Each row of a before or after table is a point. One or more steps were done to the points. Then noise was added and the rows were shuffled. The steps act on columns, c1 being the first. Name the steps. A step turns or swaps two columns, mirrors them in a line or flattens them onto one, adds a multiple of one to another, or multiplies or shifts one. Angles are multiples of 10 degrees, from the lower column toward the higher: turns from -170 to 170, lines from 10 to 170 but not 90. Use the fewest steps. Two steps may share a column if one is a turn and the other turns, adds or multiplies; they go together, in the order done. Otherwise the lowest column goes first.

Before, 11 rows:
[[ 3.6  3.1  8.2]
 [ 0.4 -0.1 -0.2]
 [ 5.7  0.4 -1.2]
 [-7.9  4.4 -0.9]
 [-1.7  5.0  1.6]
 [-1.8  6.2  2.7]
 [ 1.9 -3.2  2.0]
 [-0.2  0.7  5.4]
 [-5.2 -0.2  7.5]
 [ 0.5 -5.9 -0.1]
 [ 3.8  1.3  8.2]]
After, 11 rows:
[[-0.8  5.5  7.7]
 [-7.4  4.1 -5.2]
 [ 2.0  0.5 -5.2]
 [-7.5  1.7 -5.1]
 [-1.5 -4.0 -2.1]
 [ 0.1 -7.7 -0.5]
 [-2.8  8.2  1.2]
 [ 0.3 -0.1 -0.5]
 [-1.8  6.5  1.6]
 [-8.1 -0.4  3.9]
 [-5.1  0.9 -0.7]]
Steps: mirror c1 and c3 in the line at 140 degrees; multiply c2 by 1.3

Before (11 x 8):
[[ -4.9  -4.6  -3.7   5.0  -1.5  -2.7  -2.2   2.6]
 [ -3.4   4.3  -1.6   4.4  -4.0  -1.6  -2.7   2.5]
 [ -5.8   0.1  -1.3   5.3  -3.8  -4.8  -6.2   0.9]
 [  6.7  -1.1  -2.8  -5.4  -2.9   2.8   1.6  -8.8]
 [ -0.4  -6.0  -3.8   3.5  -1.6   5.6   2.2   2.9]
 [  3.8   4.3  -2.4   5.4   8.7  -0.1  -6.0  -4.6]
 [ -6.6  -2.5  -4.1   2.7  -4.6   3.3  -0.1   1.0]
 [ -6.3  -3.9   4.8 -10.5  -2.5  -3.4   1.2   2.5]
 [ -6.3   0.8  -3.4   4.6  -4.0  -4.5   3.2   2.0]
 [ -5.2  -0.2  -4.4 -11.9  -0.9  -2.6   1.9   2.3]
 [ -6.0  -2.1   1.2   4.2  -1.5   0.6  -1.7  -4.7]]
After:
[[ 3.0  3.0 -1.2 -1.8  3.9 -1.1 -2.9  6.5]
 [ 9.5 -0.2  3.8  4.6  3.1  0.6  3.9 -4.9]
 [-2.5  3.2  4.7 -1.6  2.0  1.3 -0.5  6.3]
 [-3.4 -2.2 -0.5 -4.3  2.2  2.3 -4.3  3.1]
 [ 4.7 -3.0  1.0 -4.4 14.9  1.8 -7.4 -3.4]
 [-2.8  6.0 -0.8 -1.8  5.0  4.7 -3.6  4.4]
 [-2.9  7.2  6.8 -1.9  3.8  0.8  0.7  0.1]
 [-3.5 -3.2  1.0 10.0  4.9  5.7  5.9  4.7]
 [-2.8  1.3 -2.5 -5.6  2.4  4.6  2.1  5.6]
 [-1.4  0.5 -3.1 -2.8  1.9  4.3 -7.6  5.3]
 [-4.0  0.4 -5.7 10.3  3.6 -2.3  4.7  4.9]]
Steps: mirror c1 and c8 in the line at 140 degrees; turn c4 and c7 by -20 degrees; turn c2 and c4 by -160 degrees; turn c3 and c6 by -120 degrees; shift c5 by 6.0

Before:
[[ 0.7  3.2  2.6  0.6  2.6 -5.0  1.0 -2.5  4.0  4.3 -2.7]
 [ 0.0 -2.4 -0.7 -1.6  2.2 -2.0  4.8  0.4  6.6  0.9  0.5]
 [-1.4  1.7  9.6 -4.5  4.2  4.0 -0.6 -2.8  5.2 -3.4  5.0]
 [ 0.0  0.7 -3.3  2.9  1.5 -1.7 -1.9 -1.8  3.8 -0.4  2.7]
 [-4.7 -5.4 -3.9 -4.5 -7.3 -5.3  3.8 -3.2  7.0 -4.8  2.5]
 [ 0.4 -6.4  7.1 -2.0 -0.1  0.0 -8.3 10.9 -2.9 -5.3 -0.9]
 [ 0.8  1.5 -1.3 -1.8  1.0 -5.0  3.3 -1.8 -3.7  2.5  3.0]
 [-0.6 -0.4  3.5 -0.7 -1.2  4.4  2.4 -1.1  5.9 -6.0 -1.8]
 [-6.9 -2.7 -3.2  7.9 -2.6 -4.6  4.1 -2.2  6.2 -5.8  4.6]]
After, 9 rows:
[[ -3.5   3.7   2.2  -2.4   5.5   0.2  -0.1  -1.4   1.4   4.1   0.4]
 [ -1.5  -0.8  -2.6  -0.2   2.4   1.0   2.3  -1.9   3.8  -0.9   3.6]
 [  2.9   1.5   9.9  -8.4   7.7  -0.1   0.9  -3.3   5.2  -3.6   4.9]
 [ -5.0  -3.6  -3.7  -9.6 -14.9   6.4  -4.6  -2.7   5.5  -4.1   4.2]
 [ -3.9   3.1  -0.7  -3.8   2.9   1.4  -2.3  -2.0  -0.9   2.6  -0.8]
 [ -1.7   0.2  -0.2  -0.7   5.1   0.5  -5.5   0.2   4.3   0.4   3.2]
 [ -4.0  -1.6  -3.0   4.2  -5.5   8.4  -5.0  -2.4   6.0  -6.8   5.0]
 [  2.8   0.3   3.4  -2.5  -2.7  -1.3  -3.0  -1.3   2.6  -6.2   1.8]
 [ -1.5  -9.0   7.1  14.5  -0.4  -0.7   5.1  11.6  -2.8  -4.7  -2.1]]
Steps: turn c1 and c6 by -110 degrees; add 0.3 times c10 to c1; mirror c2 and c7 in the line at 10 degrees; add 1.5 times c8 to c4; multiply c5 by 2; flatten c9 and c11 onto the line at 40 degrees
